Every row gives one point. Each copy is the shape, with its points in the same order, turned, moved and blurred by noise. Say if it was mirrored as well.

Shape (8 x 3):
[[-20 -15  15]
 [  8  42 -27]
 [-24  21 -34]
 [ -8 -18   2]
 [  8 -35  10]
 [  6 -52  21]
 [-22  16   7]
 [-13  12 -14]]
Copy 1 (8 x 3):
[[ -2 -35  -2]
 [-36  32  -3]
 [-28   9 -32]
 [  6 -20  -1]
 [ 27 -20  10]
 [ 41 -38  11]
 [-28 -17  -5]
 [-21   2 -13]]
Copy 1 is: only turned
Copy 2 (8 x 3):
[[ 23   9  20]
 [-47   2  -2]
 [-28 -20  21]
 [ 21  -3   7]
 [ 40  -3 -10]
 [ 60  -2  -7]
 [ -8  16  25]
 [-13  -5  15]]
Copy 2 is: only turned

Shape (6 x 3):
[[-42   3  45]
 [-30 -19  27]
 [ 39 -18 -49]
 [ 40  22  -9]
 [-13  -1  42]
 [  3 -10  52]]
Copy 1 (6 x 3):
[[-25  48 -43]
 [-32  26 -25]
 [  8 -16  58]
 [ 21  36  44]
 [-24  52 -17]
 [-38  59  -2]]
Copy 1 is: only turned
Copy 2 (6 x 3):
[[-31  59 -19]
 [-25  39 -39]
 [  4 -60 -28]
 [ 27 -20   8]
 [ -4  48 -17]
 [ 12  47 -32]]
Copy 2 is: mirrored

Shape (10 x 4):
[[  7   4  -5  -6]
 [ -3   3  18  -7]
 [ 60   0  11  -9]
 [ 23 -23   2 -11]
 [  6   0   2  34]
 [  4  -3  -1  -9]
 [ -1  -1  -5  -5]
 [ -6   1   6  -9]
 [ -4   5  13  -5]
 [ 17  -8   7  -3]]
Copy 1 (10 x 4):
[[ -9  -3 -13  -4]
 [  6  16 -11  -9]
 [-56  21 -28 -21]
 [-22  -1  -7 -34]
 [-15  14  22  10]
 [ -4  -1 -11 -10]
 [ -3  -4  -8  -5]
 [  4   5 -11  -9]
 [  6  14 -12  -6]
 [-19  10  -5 -17]]
Copy 1 is: mirrored
Copy 2 (10 x 4):
[[  5   1   2  -2]
 [ -3   7 -20  -3]
 [ 21 -42  -4  30]
 [ -3 -30  -2  -6]
 [-28   7   5  23]
 [  1  -1  -2  -8]
 [  0   3   1  -8]
 [ -1   6 -12  -8]
 [ -3   8 -15  -2]
 [ -1 -14  -6   4]]
Copy 2 is: mirrored
Copy 3 (10 x 4):
[[ -3   7   4 -10]
 [  8  11 -14  -9]
 [  1  50  33   5]
 [ 14  13  20  13]
 [-30   7 -11  17]
 [  4   5   3  -8]
 [ -1   0   1  -5]
 [  7   2  -8  -8]
 [  3   9 -12  -7]
 [  3  15   6   3]]
Copy 3 is: mirrored
Copy 4 (10 x 4):
[[ 10   0   5   6]
 [  2   9   1 -15]
 [ -3  36  41  27]
 [ -9  18   3  25]
 [-21 -22  18  -3]
 [  7   3   0   2]
 [  4  -1  -2   3]
 [  5   6  -8 -10]
 [  4   7   1 -14]
 [ -7   8   8   9]]
Copy 4 is: mirrored

Shape (9 x 6):
[[-25   6 -22 -31  -2 -19]
 [-17  -2   9 -36 -26 -14]
 [-20  11  22  15  24 -24]
 [  8  -3  -6 -27  17 -26]
 [ 36  11 -12   7  24  14]
 [ 10 -16 -17   2 -26 -13]
 [-23 -29  27  -8 -36   6]
 [ 10 -14 -21  12 -17  30]
 [ 25   8  10  24 -35 -14]]
Copy 1 (9 x 6):
[[ 23 -25 -16   0  20  27]
 [ 39  -7  19   0  18  20]
 [-22 -29  20 -16 -11  24]
 [  6 -25  -5 -20  21  -6]
 [-22  15 -22 -27  -6 -16]
 [ 36  -6 -10 -11 -21  -3]
 [ 31   4  39  23 -14  12]
 [ 12  27 -20   9 -29  -4]
 [ 22   9  12 -37 -38   4]]
Copy 1 is: only turned
Copy 2 (9 x 6):
[[-35  43 -16 -13  -3  11]
 [  0  47   4 -10  -7  18]
 [ -3  15 -20 -24   7 -40]
 [-29  14   0 -24 -24   0]
 [-29 -24  -1  20 -20 -21]
 [ -2  -2 -16   1  -3  29]
 [ 28  28  18  -3  24  18]
 [-12 -12   0  33  18  19]
 [ 28  -9 -24  14 -18   5]]
Copy 2 is: mirrored
Copy 3 (9 x 6):
[[  4 -60  13   5 -13  14]
 [-15 -47  20 -16 -18 -13]
 [ -1 -27 -37 -16  11  13]
 [-12 -27  15  11  14  20]
 [  1  20  -3  27  -4  21]
 [ 23 -13  27  -9  -2  -7]
 [ -1 -31   6 -24 -12 -48]
 [ 30   4  11  16 -23 -21]
 [ 15  15  12 -36 -14   3]]
Copy 3 is: only turned

Shape (10 x 6):
[[ 14  28  24 -46  16  11]
 [-25 -21   7  18  13 -13]
 [  8  25   9 -22 -29   2]
 [ 31  12  -9 -21 -19  10]
 [-16  -1 -60 -21  15  28]
 [ 23 -22  42   6  12   1]
 [-16 -34 -34 -26 -13   2]
 [  6  10   9  28 -20   8]
 [  6 -15  18 -14 -19  27]
 [ 10  15  15 -40 -46  -2]]
Copy 1 (10 x 6):
[[ 25   4  47  16   6 -18]
 [ 13  -5 -19 -18 -20  26]
 [ -2  22  14  38  -2  -9]
 [-12  15   2  20   9 -37]
 [ 44  26 -47   4  28 -27]
 [-14  -4  19 -31 -30  -3]
 [ 23  13 -48  16 -14 -26]
 [-25  31  -1  -3   4  20]
 [ -5  30   3   5 -25 -19]
 [ -9  22  18  55 -19 -24]]
Copy 1 is: mirrored
Copy 2 (10 x 6):
[[ 31   2  26   2   7 -47]
 [ -6  22   3   1 -30  14]
 [ 24  -7 -10  -3  26 -17]
 [ 17 -18  -1 -25  22 -22]
 [-47 -12 -14 -24 -16 -46]
 [ 26  13  45 -15  -6  15]
 [-27  26 -17 -36   3 -15]
 [  8 -27   1  -1   5  24]
 [ -4   7  27 -12  28  -3]
 [ 29   5 -14  -5  53 -15]]
Copy 2 is: only turned
Copy 3 (10 x 6):
[[ 40  23  18   4  -2   4]
 [-14 -25  -5 -11 -19 -44]
 [ 25  -7  -4 -19  26   9]
 [ 12  11 -25 -11  14  19]
 [ -1 -22 -43  53 -14   7]
 [  5  26  -4 -34 -12 -42]
 [ 20 -34 -55   4 -17 -14]
 [-20  -5 -11 -23  28 -20]
 [ 23   9 -29 -11  18 -29]
 [ 48 -12 -12 -30  27  11]]
Copy 3 is: mirrored
Copy 4 (10 x 6):
[[-21 -32  23 -38 -15  29]
 [-18  23  14  -5  17 -33]
 [-26 -40 -16 -16 -21  -8]
 [ -3 -37  -3   4 -23   7]
 [-46  10   2  45  -6  34]
 [ 16 -14  44 -22  -6 -26]
 [-26  26  -6  21 -33  -2]
 [-10 -32   2   6  11 -38]
 [-21 -23  27   2 -31 -23]
 [-22 -35 -18 -25 -45 -12]]
Copy 4 is: mirrored

Shape (11 x 8):
[[ 20  10 -30   8  -9   5 -15 -24]
 [  4 -14   5  14   6 -11  10   0]
 [-23 -10   5  -9  21   2  12  -9]
 [-10  14 -42 -11 -40 -14   8   1]
 [  7  30 -32  27  -6  25 -14  -1]
 [ 12  -3  35   3 -13   5  25  20]
 [ 18  -8  37  -1   6  24 -22  28]
 [ 10   9 -13 -11   4  26   7 -12]
 [-12 -13 -34   9 -29   8  -7 -10]
 [  0  -1  60   3 -22  19   0   9]
 [ -2  12  -8   3  12 -24  -3 -11]]
Copy 1 (11 x 8):
[[-14 -10  15 -13 -27  15  21  -8]
 [  3 -21  -9  13 -16   6 -16   3]
 [ 32 -12  -4   0   9   7  -9  13]
 [-42 -11  10 -16  27   0  19   8]
 [-11   7  17  12 -24   1  43  10]
 [  6 -25   8  30  -1 -32 -25 -14]
 [ 19  18   3  19 -35 -39 -25 -12]
 [ 15 -14  17  -8 -13 -11  23  -2]
 [-18  -3 -17 -13   8   8  22  -8]
 [ 17   6  11  38   1 -27 -30 -41]
 [  0 -11  19  -2 -11  22 -12  18]]
Copy 1 is: mirrored
Copy 2 (11 x 8):
[[-16  10  15  15 -32  12  -1  -8]
 [-10  10   4 -19   6 -12  15  -1]
 [ 10  18  12  -3  25  -1  24 -25]
 [ -6  -1 -21 -13 -13  49  -7 -20]
 [-13 -16   2  32 -24  21   3  15]
 [ 27   7  -4 -26  21 -17  -9  20]
 [ 36  -7  41  -8  -1 -15   7  28]
 [ 11  28   6  19  -2  22   4   0]
 [-20  -6  17   5   3  31 -17 -21]
 [ 47 -10   9  -7  19 -33 -14   9]
 [ -7   8  -1  -8 -17   0  34 -16]]
Copy 2 is: only turned
Copy 3 (11 x 8):
[[ 37  -1 -20  17  37  -1  -9  18]
 [  2  -1  -7   5  -7  21 -10   5]
 [ -8  -7 -28  17  -9  18   9  -9]
 [ 13   1   6  19  58  30  22  14]
 [ 34   2 -33 -19  46   4 -11   5]
 [ -3 -34  15 -14 -14  15  -2  -1]
 [  3 -15   1 -33 -16 -33  -4 -12]
 [ 34 -13 -23   8   8   4  15  -7]
 [  9   4 -20   3  34  15  19  38]
 [-19 -54   3 -22 -10 -12  -8  -1]
 [  1   6  -9  27  19  14 -19  -9]]
Copy 3 is: mirrored
